Rows are points. To make a cloud, some directions were put in groups of two or more. Within a group, all points are equally far from the middle, so they leave a hole (a ring in 2 directions, a hollow ball in 3). The other directions are filled evenly. Then the cloud was stretched, turned, moved and blurred a little. How many holes are there, and how many directions does each take, smallest first?

Cloud (13 x 2)
[[ 38  -2]
 [-35 -44]
 [ 31  32]
 [-43 -29]
 [-48 -38]
 [ -6  -6]
 [ -9   7]
 [ -8 -46]
 [-11   1]
 [-60 -46]
 [ 39 -60]
 [  2   9]
 [ 41  29]]
Holes: 0

Cloud (21 x 3)
[[ -5   2  34]
 [ 23  40  -1]
 [-25   3  22]
 [  8   6 -29]
 [-29 -10 -22]
 [ -9  11   5]
 [ 23  25 -21]
 [  4  30   3]
 [ 12 -10   1]
 [ 15  -2 -17]
 [ 42  20  -1]
 [ -3   6  14]
 [ 19 -14  -8]
 [ 21  60  -9]
 [ 13   0 -31]
 [ 12   0 -35]
 [ 18   2  19]
 [ 16  16 -31]
 [ 11  46  -5]
 [-10  27   3]
 [ 43   3 -32]]
Holes: 0

Cloud (19 x 3)
[[  1 -29  23]
 [ 50  32 -30]
 [ 16   9  16]
 [ 17  44  33]
 [ 11  25   0]
 [ 38  10  -5]
 [-14 -23 -53]
 [-41 -21  14]
 [-17  13  25]
 [  1 -10 -49]
 [ -3  -5 -48]
 [-18  32 -44]
 [ 38  24  -7]
 [ 22  16 -60]
 [-26 -21  -3]
 [-32 -34  44]
 [-41 -14  30]
 [-29   5   5]
 [ 21  40  16]]
Holes: 0

Cloud (31 x 4)
[[-20 -57 -25  -6]
 [  8 -34  13  41]
 [-18  16 -30  23]
 [ 28   0 -30 -25]
 [-32 -27 -17 -54]
 [ -1   3 -38 -33]
 [ -5  24 -21   8]
 [ 14 -10  17  39]
 [-55 -13 -38  17]
 [ 39 -20 -25 -19]
 [-56  -2 -32  13]
 [ 38 -21 -27 -12]
 [  4  20 -27 -46]
 [ 32   7 -21  -5]
 [  1  25   6  26]
 [-32 -18 -43 -16]
 [  9 -60 -10  16]
 [ -5 -33  19  25]
 [ 12  37   9  -8]
 [-36 -10 -44  -3]
 [ 16 -42   8  13]
 [-49  -3  17  28]
 [ 12   1 -33 -51]
 [-12  38  -8 -11]
 [ 17 -56 -40  10]
 [ 37 -32   0   5]
 [  8  30   5  10]
 [-19   8 -38  23]
 [ 30   5 -26 -34]
 [  7 -53   0  10]
 [-31 -46   8  40]]
Holes: 1 (3)

Cloud (56 x 6)
[[ 14  44  18  16  10   0]
 [ -1 -42   2  10 -21  16]
 [ 30 -13  14  -7  10 -15]
 [ -4   0 -18  12 -29  -6]
 [ -5 -20   7  16 -38 -15]
 [ 19   0  17 -12 -14 -24]
 [-21  32   7  13 -15 -35]
 [ 20  49   9 -15  17 -37]
 [-12  -6   7 -17  -5 -23]
 [ -1  49   6 -19  20  -5]
 [-11 -25  -1   6  18  -5]
 [ 28 -20   7   0  25   4]
 [-12   1   8 -22 -11   5]
 [-12 -29   7   6  15   8]
 [ 16  47  14   7  13 -46]
 [ 17  12  22  16   8 -40]
 [ -9  32  -1   4  -2 -43]
 [  8   4  22  19 -29 -31]
 [ -8 -39  -9  19 -25   8]
 [  1   2  10 -11  31 -27]
 [  9  60   6   8   3 -26]
 [  2 -12  14  14 -18  26]
 [ 32  38   0 -20  36  -2]
 [  4 -33  -2  -1 -17 -12]
 [ 14 -21   7 -32  31  21]
 [ 21  42  28   6  25 -31]
 [ -7  19  25  43 -25 -32]
 [ 32  26   1   0  28 -24]
 [ 35  34  10 -19   7  -6]
 [ 17 -35  -7   1  -3  30]
 [ 32 -19 -13 -24  11  16]
 [-13  -4  10   3  18  22]
 [ 20   5   9  43  -6 -18]
 [ 21 -10  -8  27   2 -21]
 [-17  32   9  20 -21 -41]
 [ 11  11  35 -25  30   2]
 [ -5  30   1 -20  34   6]
 [ 23  21   1  31  14 -14]
 [ -2 -17 -25 -14  11  14]
 [ 16  56  19 -16  27 -30]
 [ 12 -12 -11   1 -31  -4]
 [ 19  33  24  33  -1 -21]
 [-22   2  -8   7  14  -7]
 [-11  -7  17  29 -29   7]
 [ 12   8  20   3  18 -39]
 [ -2  -4   5 -28  33  21]
 [  9  -5 -18  32 -14  11]
 [ -3 -23  -5  15 -25 -24]
 [  7  23  35   6   9 -40]
 [  7  18  21  41 -23  -8]
 [  0  24   3  28  -5 -49]
 [  1  35  -6 -29  19  -3]
 [  5 -27  15  -7 -20  -3]
 [ 21 -10 -15 -23  -2  -7]
 [ -6  10  32  39 -15 -23]
 [ 25  22 -16  16  10 -22]]
Holes: 1 (6)

Cloud (51 x 6)
[[-30   5 -33 -39  21  -3]
 [-22 -18 -15 -22 -40 -14]
 [  0  21  -9 -45  -6  24]
 [ 16  13   0   4 -23 -47]
 [ -6   7  24  15  32  32]
 [ 36   7 -21 -38 -18 -37]
 [ 22   0 -44 -26 -17  32]
 [ 31 -35  -4  -4  10   6]
 [ 27  49  -1   5 -14  -3]
 [ 18 -29  15   2   3 -38]
 [  0  14  59  -3  -2  -5]
 [ -1  31 -38 -15 -10  49]
 [ 10  45 -29 -11 -11  38]
 [ 30  12  18   3  34  29]
 [-28   1  15  29 -14  40]
 [-31  29 -35  -5  -1  19]
 [-51  25   9 -26 -19  14]
 [ 40 -17 -25  18  -7  52]
 [-11 -47  -2  17  27   0]
 [ 19  13   1  26 -32  23]
 [-24  22 -30   2 -11  10]
 [-11  23 -11 -26 -38  12]
 [ -4   4 -33 -21 -24 -15]
 [ 31 -12   3  -6 -14 -54]
 [  1 -11 -37 -28 -17  20]
 [  0  16  -1  18 -26 -19]
 [  2  28  -7  24  -9  30]
 [-14 -49  -8  23  -7  34]
 [-60  25   9 -19  24   3]
 [  1  25  19 -21 -16  36]
 [  1  24 -14 -50   8 -11]
 [-47  34  16 -14  -3  -6]
 [-13  11  -6  27  -1  56]
 [-25   3   7  38  25  33]
 [-32  12   2 -14  52   3]
 [ 34  19 -35 -23  15 -27]
 [ 48  12   3  17  30  -4]
 [ 12   2   4  30  37  16]
 [ 35  12  -1  -4  21 -33]
 [ 19   4  33  36 -27  -5]
 [-24 -12 -29 -24 -20  28]
 [ 20  45   5  -4 -41 -12]
 [ 30  15   9  13  39   5]
 [ 43   6 -17   1  41 -10]
 [ 30  24  32 -33  13 -18]
 [-22 -17  -6 -33 -28 -38]
 [-11  42  -3  -3  35  17]
 [ 28 -36   4  -1   6 -12]
 [-35  18 -25 -24 -15  -6]
 [ 18   8 -10 -49   4 -20]
 [  0 -10  39  -2   7  23]]
Holes: 1 (4)

Cloud (89 x 8)
[[ -8   6   6  45  -9  15 -13   8]
 [ 24   4  25   0  -5   2   4  41]
 [ 17  -7 -10  -2 -29 -26 -28  39]
 [  5 -13  -7  -9 -20   2  46  25]
 [-28  10 -22  14  17  13 -30  -6]
 [ 60 -21   8 -22 -15 -18  17  -5]
 [ 36  -9   2  -6 -20 -23  53  12]
 [ 17 -19  -3  17 -39   2  -2  -7]
 [-13  19  32  22   6  25  35   9]
 [ 26 -26  16 -10 -13 -28   2  14]
 [-13  17 -13  28  15   6 -33  10]
 [-19 -23  -3  15 -15  -7   8  24]
 [-11  -7  11 -16 -28 -16  20  31]
 [ 26   2  47  16 -11 -19  32  18]
 [-10  10  14  -8 -26   4 -26  33]
 [-21  23  29   3   9 -15   3  37]
 [-30 -15  18  -3   1  -8 -20   4]
 [ 20 -12 -19  -9  -9 -21  25  35]
 [ -8 -26  -6 -13   2 -19 -23  20]
 [  1  21   6  -8 -35 -26 -39  15]
 [ 21 -12 -25  17   7   6   7   5]
 [ -1 -22   7 -13  23  -1 -21  22]
 [  3 -26 -10  10  10  -4  32  11]
 [-11   0  27  39  -9   9 -18  13]
 [-16  13 -11  26  -2  23 -25  -5]
 [  7  -8  19 -11 -25   0  11  50]
 [-10 -20  -9 -15  12 -24   0  -6]
 [ -1  -5  29   3 -36 -12  24  49]
 [ -4  12  23   1  -3  16   5 -29]
 [ -5  14  -6  32 -16 -28  -5   9]
 [-24  24  -3  16  17 -13 -26  15]
 [ 14  -6  29  38 -17 -12  -2   9]
 [-36  -2  -7  13 -23  -4   1  18]
 [-13  -2   9  45 -35   1  18  13]
 [-15 -18   5 -14  19   0  11 -23]
 [ 16 -14 -10   1  33  24   7 -10]
 [-12  12  26  23 -38   6 -14  17]
 [  2  12 -14 -15  -7 -39 -31 -42]
 [ 21  -7  -6   0  16 -13  25 -23]
 [ 18  -2 -18   6 -28  17  25  10]
 [ 32 -10  37   5 -40  -9  53  16]
 [ 15  -4  -4   4 -19 -44  28 -11]
 [ -4  20   8  -2  16 -23  13  -8]
 [  8  12   1 -39 -11 -33  -2 -29]
 [ -2  19  22 -15  -3   0  14 -16]
 [-16   5 -14  -5  15  16 -22 -31]
 [ 11  13 -14   2 -18  16  14 -19]
 [  5   5   7  10 -40 -41 -14  29]
 [ 13   0  23  16  -9  25   9 -17]
 [ -1   0  31 -23 -30 -29   8  11]
 [-11  26  19 -12 -21 -10 -12 -19]
 [ -1  -1  17  -3 -23 -21   1  58]
 [ 32  10  23   8  -4   5  52  10]
 [-24  14   2 -12 -13  -3 -10 -30]
 [-39  -1  16  18 -23  -8 -30  14]
 [-11  16   6  42 -12 -22  -8  -7]
 [ 21 -10 -23 -28 -30 -11  19  15]
 [  0 -25  -6   9  -7  -4  32  -6]
 [-32  -8 -19  -7  13 -10 -24  -2]
 [  0   4  -4  30 -26   4  -5 -24]
 [-14  23  26  12   9  25  18  34]
 [-14  15 -14 -11 -14   4  -7 -24]
 [ 17  10  -4 -25  -2   6  26 -24]
 [-30   2  -8   6  32  17  -2  -7]
 [ 28 -24   1 -37 -15   4  32 -27]
 [  9 -12  29 -16 -42 -20  19  16]
 [ 20 -12  17  15  11  11  -6  -5]
 [-26   7  11   8   1 -24 -47   5]
 [ 10 -10  17  18 -16  11 -29  -4]
 [-10   1  16  30  26  35  17   9]
 [ -2   7  27 -16  11   1  36  23]
 [ 12 -10  21   9 -13  16 -23 -14]
 [ 24 -13 -29 -14   6 -18   5 -19]
 [  4   7  40   7  12 -20   8   4]
 [  7   7  -1  31  -9  -1 -32   1]
 [ 10   3   6 -17  12  25  34  -2]
 [ 11 -13   1 -34  16 -16 -16  19]
 [ 11 -25  27  32 -17  -9  22  14]
 [ -1  -7   9 -15 -37  -1 -17  28]
 [-20  -8 -13 -21  22 -12 -40  -6]
 [ -4   1   1  -9 -27 -43 -31  21]
 [-37  15  14  24   3 -13 -26 -20]
 [  4 -34  -7 -23   7 -11 -13   4]
 [-36  -5   8  17 -19 -27 -31   6]
 [  7  26   5  21  -5 -13 -16   6]
 [ -3 -17   9   1 -17   5  56  44]
 [ 14   8  -1  30  -2   0 -21   5]
 [-23  22  -7  -6  -6  10  -9  -6]
 [-26   5 -18   5 -15  -8 -33 -24]]
Holes: 2 (2, 4)

Cloud (81 x 8)
[[ 20 -38  32  28  36  13  18  -3]
 [ 21 -28  14 -13  -6  10  34  18]
 [-27 -11  15  -5  47  -1  12 -22]
 [-31   1  -1 -38  -3  17  -6  -6]
 [-18  -7  60  45   3  14   6   9]
 [-15 -24  25 -15  36 -17  -6  30]
 [ -2 -48  12  19  21 -12  -9   0]
 [  4   3  13   1 -35  38   0  10]
 [-32   8  42   1 -11  -1   9  44]
 [ -3 -35  13   4  -6  25   7 -20]
 [-33   7   8   4  42  22 -23  -1]
 [-13  16  18   8 -17  48  18   3]
 [-32  13  -6   8  14   1 -20 -40]
 [  7 -15  10 -15 -27 -23  31  -4]
 [-32   9  -5  28 -14  -9  -8 -18]
 [-18   0  16  -1 -30 -23  27 -25]
 [ -3  -6   7 -10  44  21  10  -2]
 [ 27 -25 -12  25   2  -8  15 -25]
 [-37  11  20 -10  17  25  10 -13]
 [ 14 -10  29   2 -22 -14  36  -7]
 [ 15 -25   2 -15  25  -5  -7 -23]
 [-31 -10  23  13  17 -51  14   0]
 [ 11 -16  43   7 -14  -2  37  23]
 [-30 -11  59  -7  -4  -5 -17  29]
 [ -6   3  26  50   5 -10  26 -32]
 [  4 -38  37   2   3  30  15   0]
 [-50  11  20 -10 -18 -22  -4  15]
 [-28  -8  57   3 -16 -18  14   0]
 [ -9 -28  27  -3  44 -24  -6 -14]
 [  6 -41  -1 -24  -2  -9  -1  11]
 [-26 -20  23  47  10 -32  21  -5]
 [  2 -11 -19 -29 -13 -24   8   0]
 [  0 -22 -12  -8  17  -1  -9 -42]
 [ -9  19 -16  15 -25  28   9  -2]
 [-14 -20 -30   9  -3 -25  13 -23]
 [-41  -2  28 -18   7  31   0  23]
 [  0 -32 -15  24   3 -24   5 -17]
 [ -4 -15  18  13 -41  -9  15  -1]
 [ 12   1  10  28  15  16  33   1]
 [ 16  10  13  -8 -16 -12   9  -8]
 [ 20 -20  19  -1  33  33  -1   4]
 [-17 -43  45  21  16  12  -8  13]
 [  7 -18 -23  -7   9  40  15   3]
 [-25   7  14  29  -1 -32  -7 -24]
 [ -8  -2  27   5 -38  28   9  33]
 [-24  -5  37 -21  35   5   0  -3]
 [-16   6  -9 -38   9  11 -20 -18]
 [-41 -14  19 -32   2   1  -9   7]
 [-11 -15 -17 -42   8  11 -10   4]
 [  0 -52  27  33  14   0  15  19]
 [  4  -9   8  23  12  36  -2 -35]
 [-15  31 -13   2  -3  -2  16 -25]
 [-26 -19  12  21  43  -8 -15 -31]
 [-35  26  26  -7   9  11  11 -14]
 [-10   1  16  47  10  -4  40 -25]
 [ 19 -16   4 -19  10  35 -12  -1]
 [-10 -21 -11 -29   3  -1   0  27]
 [ -8  26  19 -14 -13  11  20   2]
 [  0  -1  -5  -2  16  53 -20   4]
 [-17 -12  17   0  27  37 -28  32]
 [-22   3  23 -20  41   5 -10  -9]
 [ 36 -13   3   6 -12   7  26  -4]
 [ 25 -28   0  13  19 -21  11 -27]
 [ -2 -32  -6   4   6  44  -4  21]
 [-13 -24  13  -7   2  49  -9  33]
 [ 20 -17  16   2  26  42  -3  -3]
 [-21   7  -1 -13  -6   0  -2 -44]
 [ 10 -10  31   8  25  47   1   0]
 [-39   0  17  14 -24 -16  21 -20]
 [  4 -26 -27  11   6  32  11   1]
 [  8   1 -10 -23 -26   1  12  19]
 [-17  12   5  13   7 -27  35 -35]
 [ -4   5  17  14 -10  -9 -11 -26]
 [ -3 -32 -16   2  -9 -32  13 -18]
 [-15  12  20  36   0  13  38  -9]
 [-13 -14  -6   7  40  -6  -8 -47]
 [-35 -24  -4  -4  34 -21 -16  -6]
 [  9 -39  29  45  25   5  39  -7]
 [-16 -18  23  50  24  -8  30   3]
 [-16  -7  13 -26  15  -3 -33  -2]
 [-20   1  13 -23 -33 -21   8  21]]
Holes: 3 (2, 3, 3)

Cloud (97 x 9)
[[ 12 -14   2 -16 -27  -6 -22 -13  -5]
 [  0 -28 -40  -5 -17  -1  -6  20  -3]
 [ 18  -8   0  11   9 -21  31 -11 -17]
 [ -2  -6 -20  -3 -11 -24  20  -6 -14]
 [-32  -3  -9  29  16   6 -15  19  -7]
 [ 15  19  -3   0 -22 -14 -18  15  -5]
 [-26   7   7  33 -10   8  17  -4 -10]
 [  6 -34 -16   3 -20  -4  20   6  -4]
 [-14  21   3  26  18   2 -28   2  -1]
 [  5  22 -16   3 -10 -18  26 -18 -16]
 [ 18 -22 -15  15   7 -27  20  -5  -8]
 [ -8   2  32   4  -9  -2  22  21  -6]
 [ -8   6 -22  19  20 -23   7  18 -12]
 [-12   8  -5  -1   7 -17  17  28  11]
 [-17 -20   9  -5   1  22 -19  29  12]
 [-29 -34 -21   2 -15  11  22  13 -39]
 [-22 -11 -34 -17  -1 -12  15  28  -8]
 [-11   0 -24  13 -10  27  32  30   9]
 [ -4 -19  10  18 -52  14   8  39 -16]
 [ -7 -16 -13 -25   5 -19  19  11   4]
 [ 13  -9  10   6 -35   4  11  -5  -6]
 [-10  18 -20 -20  -7   4  27  -2  -1]
 [  2 -17 -25 -20 -15  -3   5  17 -16]
 [-28  -6  12  -5  -6  15   5   6 -15]
 [-25   1  -8   8  -9  -3 -36  21 -16]
 [ -2  -2 -19  10  -3 -22   0  16 -28]
 [-13  18 -13   5  23  -4 -11   9   9]
 [-37  14   7  -5  -4  -1   2  10 -27]
 [  0 -25 -24   6  -9  29   8  14 -11]
 [ 20  15 -25 -14   5   5  15  -3   8]
 [ -5  -5 -23 -12 -39  33   1  17 -18]
 [ 22   8   0   0   8 -30  21   6  10]
 [-13 -11 -37  21 -16  15 -12  19  -2]
 [ -5   7 -24 -10 -40  -6 -10  22  -9]
 [ -8  19   7  31  -8 -13 -17  19 -10]
 [  8  -5 -27 -22 -37  19   4  15 -10]
 [ -3  -8 -21 -17 -23  19  12  35 -18]
 [  0 -33   8  -1 -12  33 -12  27 -18]
 [ -4 -20  45   4 -18  15 -11  14  -9]
 [  5 -33  -9  16  -6   6  -1 -12 -18]
 [ -9  41  29  29 -14 -17 -11   8  -6]
 [-29  19  25  27 -13   1  -5  10 -12]
 [ -5   2   4  24   6  -3 -32  -8   1]
 [-28  34 -30  14  -6   8   1  31  22]
 [ 27   6 -29   8 -16   6  -8  11  23]
 [  0  24  -8   7  -2   7  24  43   9]
 [-23  -3 -57 -12  -4  -9   5  22   2]
 [-11 -11   6  20   4 -37   3 -14  -2]
 [-16  -7  -8  16  -9   7  33  32 -31]
 [  1  -7 -28   5  -4  -5  10 -27  -7]
 [  0   7   7  10 -23   7 -22  -2  12]
 [-24   7 -22   6  -4 -12 -23  17 -27]
 [  5  29   0  -1   5   5  15  26  20]
 [  5  16   4  18   9 -19 -11  11  10]
 [-24  -5  -9   3 -42  13 -13   1 -12]
 [ 10  40  17   6  10 -19 -18 -12   6]
 [ -4  27 -18  -7 -18  -8 -15  16  12]
 [ -9  22   1  15 -28  32   3  29  -1]
 [  1  -4   8   2 -14 -12  51   7  -9]
 [  7   9   4  25  12   2 -37  14   5]
 [ -6  19 -34   5 -30   1  -9  24   8]
 [  0  31 -11  -3 -21 -10  12   5 -28]
 [-19 -14  -2   6 -45  -9  11  26   5]
 [-11 -31  14  21  -2  21 -18  21  -9]
 [-21  -9 -12  43   5  18  16  24 -14]
 [  3   3  -2 -21 -32 -16  -1 -12 -10]
 [-25   8   3  10  11 -12   6  20  -8]
 [-23  -1  30  16 -17 -11 -24  33 -25]
 [  8 -20 -13  -6 -27   6  26  37 -21]
 [  9  -7  -8  19 -30  17  23  21   0]
 [  0  14  -5   1 -38  -1 -24  10  -1]
 [ 14  18   1  14 -34  17   2  -1  15]
 [-12  34 -16   5 -16  23  20  46   6]
 [ -1  26 -21   6  -3  18   3  18 -28]
 [-14  -1 -15   3 -20  25 -31  29  15]
 [  5   4  27  -4 -16  14   9  25  -3]
 [  4   6 -22   5 -23  13 -26   9  13]
 [  9  -4  -1  32 -18  -4  13  -5  -5]
 [ -7  38 -22  -8 -20 -20  10   0   2]
 [ 19   1   9  42 -15   9   9  15   5]
 [-21  -5  22   6 -18  18   2   9 -25]
 [ 33 -14   8  -3 -23  -6  -1   3 -17]
 [ -7  10  13   3 -16   9 -13  14  29]
 [ 12  25 -15   2 -60  16   4  15  -6]
 [ 20  -3 -10  -4  -7   2 -12  17 -30]
 [ -2 -22  -9 -13  -5   2  37  25   0]
 [ 11  -9 -28   5  -9   5  -4 -13   7]
 [  3  17 -23  -8   4  -9  35  13   9]
 [  1 -12 -25  18   6 -23   5  17   4]
 [ -7   4 -37  22  14   5  28   6 -31]
 [-16 -18 -46  -4 -15  -5  16  12 -28]
 [-32   1 -10  20  12   0  10  33 -26]
 [ 11  16 -18   8 -38  37   3  18  -3]
 [ -1 -13  -6 -11 -18  26  11  43  -6]
 [-17   4  17  23   8  -5  35   2 -17]
 [  5  -3  32   9  -3 -24 -27  14 -12]
 [  6  -6  -4   6 -59   7   8  27 -22]]
Holes: 1 (3)
